Rows are points. The points of each table are mixes of a few directions, plus a little noise. How many directions does each table use, and how many do they share? Where both have some left over, give the other angles between the two spaces (their principal angles), to ten degrees, smallest first.

First (4 x 3):
0.027	-0.024	0.019
-0.040	0.028	0.025
0.035	-0.025	-0.017
-0.021	0.022	-0.027
Second:
-0.007	-0.008	-0.018
-0.003	-0.003	-0.007
-0.003	-0.003	-0.006
0.035	0.038	0.085
-0.012	-0.013	-0.029
-0.010	-0.011	-0.025
Directions: first 2, second 1, shared 0; angles 40

First (8 x 4):
-0.076	-0.010	0.018	0.064
0.021	-0.001	-0.021	-0.004
-0.029	0.041	0.022	-0.070
0.012	-0.004	-0.011	0.004
0.009	-0.001	-0.013	0.001
0.007	-0.012	0.010	0.015
0.040	-0.013	0.007	-0.004
0.018	-0.001	-0.011	-0.006
Second (8 x 4):
0.019	0.034	0.027	0.015
-0.005	-0.023	0.003	-0.012
-0.004	-0.029	0.010	-0.016
0.014	0.023	0.021	0.010
0.017	0.040	0.020	0.019
-0.031	-0.055	-0.046	-0.024
0.018	0.037	0.023	0.017
-0.028	-0.028	-0.058	-0.009
Directions: first 3, second 2, shared 1; angles 90

First (9 x 6):
-0.010	-0.007	0.061	0.036	-0.017	0.082
0.004	-0.006	0.009	0.002	0.004	-0.015
-0.022	0.023	-0.005	0.009	-0.027	0.092
0.000	0.014	-0.052	-0.027	0.004	-0.032
0.006	-0.012	0.022	0.008	0.006	-0.012
0.011	-0.014	0.015	0.002	0.014	-0.038
0.006	-0.005	-0.004	-0.005	0.008	-0.031
0.004	-0.008	0.016	0.006	0.004	-0.010
0.000	0.016	-0.059	-0.030	0.003	-0.036
Second:
-0.016	-0.004	-0.003	0.002	0.008	0.062
-0.015	0.024	-0.023	-0.033	-0.018	0.043
0.016	0.000	0.018	0.054	-0.012	-0.035
-0.019	0.001	-0.020	-0.053	0.008	0.047
0.020	-0.006	0.007	-0.001	0.004	-0.068
0.002	0.006	-0.003	-0.003	-0.007	-0.005
0.014	-0.023	0.023	0.036	0.019	-0.042
Directions: first 2, second 3, shared 1; angles 40

First (8 x 9):
-0.002	-0.018	0.002	-0.025	0.003	-0.019	-0.008	0.022	0.000
-0.005	-0.014	0.006	-0.013	0.002	-0.017	-0.004	0.014	0.003
0.017	0.008	-0.020	-0.021	-0.002	0.026	-0.001	0.000	-0.026
0.031	0.046	-0.036	0.014	-0.008	0.072	0.009	-0.039	-0.039
-0.010	0.014	0.014	0.046	-0.002	0.000	0.009	-0.023	0.021
-0.042	-0.031	0.051	0.031	0.005	-0.073	-0.001	0.016	0.060
0.003	-0.034	-0.005	-0.064	0.007	-0.025	-0.015	0.043	-0.014
0.009	0.030	-0.013	0.032	-0.005	0.035	0.010	-0.032	-0.006
Second, 7 rows:
-0.018	0.048	0.041	-0.059	0.030	-0.028	0.014	-0.062	-0.013
0.017	-0.046	-0.040	0.054	-0.030	0.026	-0.013	0.057	0.012
0.006	-0.017	-0.016	0.021	-0.011	0.009	-0.003	0.021	0.006
-0.004	0.011	0.008	-0.012	0.006	-0.006	0.003	-0.013	-0.002
0.002	-0.007	-0.007	0.009	-0.004	0.002	-0.001	0.009	0.003
-0.015	0.043	0.036	-0.051	0.027	-0.022	0.012	-0.052	-0.012
0.012	-0.033	-0.028	0.038	-0.021	0.017	-0.010	0.040	0.009
Directions: first 2, second 1, shared 0; angles 90

First:
-0.016	-0.019	0.003	0.001	0.006	0.006	0.014	0.010	-0.003	0.002	-0.050
-0.001	-0.026	-0.010	0.000	-0.018	0.001	-0.001	-0.007	0.002	0.016	0.016
-0.019	-0.039	0.046	0.007	0.009	0.013	-0.023	0.009	-0.037	-0.024	-0.047
-0.005	0.016	0.017	0.001	0.021	0.002	0.000	0.012	-0.008	-0.020	-0.034
0.032	0.085	-0.030	-0.007	0.010	-0.019	0.008	-0.007	0.034	-0.001	0.066
0.033	0.046	-0.050	-0.008	-0.021	-0.018	0.008	-0.022	0.039	0.027	0.099
-0.024	-0.063	0.014	0.004	-0.009	0.013	0.002	0.006	-0.018	0.008	-0.051
-0.002	-0.027	-0.029	-0.003	-0.022	0.000	0.018	-0.007	0.016	0.032	0.009
0.002	0.028	0.041	0.004	0.025	0.001	-0.027	0.007	-0.024	-0.040	-0.008
Second, 11 rows:
-0.016	0.009	-0.073	0.006	0.027	0.032	-0.033	-0.006	-0.035	-0.029	-0.010
0.016	-0.021	-0.005	0.027	0.045	-0.038	0.009	0.008	-0.013	0.011	0.009
-0.005	0.027	-0.006	0.031	0.035	0.053	-0.001	-0.033	-0.032	0.030	-0.007
0.018	-0.013	0.030	0.029	0.035	-0.028	0.022	-0.002	-0.003	0.032	0.011
0.016	-0.040	0.022	-0.025	-0.027	-0.085	0.012	0.043	0.041	-0.022	0.013
-0.023	0.038	-0.033	-0.002	-0.005	0.079	-0.023	-0.028	-0.025	-0.006	-0.017
-0.003	0.002	-0.009	-0.004	-0.003	0.005	-0.005	0.000	-0.001	-0.006	-0.003
-0.014	0.019	0.045	-0.059	-0.097	0.022	0.003	0.004	0.052	-0.015	-0.008
0.002	-0.002	0.015	-0.005	-0.011	-0.006	0.006	0.004	0.009	0.003	0.001
0.013	-0.002	0.042	0.018	0.012	-0.008	0.024	-0.008	0.005	0.034	0.008
-0.002	-0.015	-0.030	-0.014	-0.006	-0.025	-0.013	0.020	0.004	-0.030	0.001
Directions: first 3, second 3, shared 0; angles 80, 90, 90

First:
0.051	-0.042	-0.004	-0.008	-0.032	-0.020	0.013	-0.017	0.066	-0.012	-0.019	-0.022
0.044	-0.021	0.006	0.004	0.005	0.015	0.030	-0.014	0.016	0.002	-0.018	0.047
0.079	-0.013	0.028	0.023	-0.014	-0.025	0.026	0.022	0.027	-0.032	-0.020	-0.011
-0.062	0.043	0.016	0.017	0.013	-0.023	-0.023	0.020	-0.037	-0.014	0.010	0.001
-0.009	0.007	-0.035	-0.034	0.009	-0.004	-0.027	-0.006	-0.035	0.007	0.023	-0.042
0.013	-0.016	0.004	0.002	-0.017	-0.022	0.006	-0.008	0.031	-0.010	-0.014	0.000
-0.030	0.029	-0.030	-0.030	0.031	-0.030	-0.033	-0.021	-0.047	-0.018	0.017	-0.002
-0.059	0.011	0.013	0.020	0.010	0.074	-0.003	-0.002	0.038	0.023	0.013	0.012
0.016	-0.003	-0.003	-0.003	-0.006	0.003	0.004	0.020	-0.031	0.016	0.005	-0.019
-0.004	0.007	-0.020	-0.019	0.035	0.020	-0.012	-0.044	0.026	-0.021	0.007	0.026
-0.039	-0.003	0.025	0.027	-0.032	0.011	0.019	0.049	-0.054	0.058	-0.004	0.010
Second:
0.001	-0.035	-0.001	0.043	0.007	0.049	-0.005	-0.045	0.008	0.014	0.058	0.008
0.029	0.047	-0.001	0.003	0.016	0.008	0.008	0.024	-0.011	0.053	-0.021	0.000
0.011	0.000	0.007	0.014	-0.026	-0.005	-0.004	-0.011	-0.050	-0.020	0.045	0.028
-0.017	-0.055	0.026	-0.069	0.010	-0.002	-0.020	-0.002	0.024	-0.028	0.030	-0.005
-0.021	0.009	0.016	-0.023	-0.014	-0.030	0.004	0.020	-0.014	-0.026	-0.024	0.000
0.034	0.008	-0.039	0.002	-0.030	-0.040	-0.008	0.001	-0.045	-0.029	0.015	0.028
-0.020	0.027	-0.009	-0.006	0.002	-0.029	0.014	0.028	0.028	-0.009	-0.077	-0.027
0.015	-0.006	0.008	0.028	0.005	0.029	-0.004	-0.019	0.023	-0.009	0.031	-0.014
-0.031	0.004	-0.008	0.008	0.030	0.020	0.016	0.005	0.038	0.053	-0.056	-0.018
Directions: first 6, second 6, shared 1; angles 30, 30, 40, 80, 80

First:
-0.004	0.001	-0.012	0.016	-0.005	-0.021	0.020	0.027	0.008	0.031	0.024	-0.004	-0.042	0.027
0.010	-0.013	0.000	-0.006	0.003	0.023	-0.072	0.013	0.007	0.035	-0.023	0.013	0.004	-0.030
-0.006	-0.019	-0.004	0.006	0.003	-0.041	0.049	-0.026	0.010	-0.014	0.022	0.010	-0.008	0.027
0.025	0.020	0.025	0.029	-0.014	-0.007	0.071	-0.002	-0.028	-0.067	0.016	-0.033	0.017	0.012
-0.015	0.016	-0.006	-0.035	0.003	0.041	-0.062	0.027	-0.001	0.032	-0.025	0.006	0.003	-0.025
0.036	0.003	0.017	0.056	-0.009	-0.020	0.055	-0.022	-0.017	-0.046	0.017	-0.029	0.008	0.011
0.003	-0.005	-0.014	0.030	0.009	-0.009	-0.005	-0.032	0.008	0.019	0.002	-0.006	-0.004	0.001
0.003	-0.028	0.014	-0.047	-0.003	0.022	-0.071	0.024	0.009	0.012	-0.028	0.035	0.018	-0.035
-0.022	0.013	0.001	-0.015	-0.004	-0.024	0.081	-0.002	-0.008	-0.039	0.025	-0.004	-0.004	0.035
-0.032	0.014	-0.021	-0.033	0.016	0.035	-0.062	-0.013	0.007	0.037	-0.030	0.009	0.011	-0.023
Second (10 x 14):
0.069	-0.023	0.077	-0.023	-0.052	-0.003	0.029	0.126	-0.031	-0.076	0.013	0.006	0.002	-0.006
-0.007	0.016	0.005	-0.016	-0.004	0.014	0.006	0.018	-0.010	-0.011	-0.002	-0.006	0.003	0.000
-0.018	0.045	-0.009	-0.003	0.001	0.024	0.015	0.015	-0.015	0.003	-0.001	-0.026	-0.005	0.008
-0.011	0.007	-0.019	0.004	0.010	0.013	-0.039	-0.014	0.008	0.037	-0.012	0.000	-0.004	-0.010
0.008	0.010	-0.001	0.018	0.004	0.017	-0.019	-0.017	-0.005	0.002	-0.012	-0.014	0.013	-0.014
0.017	-0.038	0.014	-0.016	-0.005	-0.002	-0.046	0.019	0.012	0.012	-0.011	0.030	0.002	-0.020
-0.046	-0.010	-0.022	-0.030	0.015	-0.034	0.047	-0.045	0.017	-0.005	0.016	0.022	-0.004	0.029
0.012	-0.006	-0.018	0.042	0.003	-0.011	-0.024	-0.001	0.015	0.055	0.010	-0.006	-0.033	0.006
-0.042	-0.024	-0.015	-0.042	0.020	-0.031	0.033	-0.066	0.019	-0.023	0.002	0.035	0.021	0.014
0.018	0.027	-0.012	0.063	0.008	0.013	-0.001	-0.037	-0.010	0.008	-0.003	-0.040	0.006	-0.005
Directions: first 5, second 5, shared 5
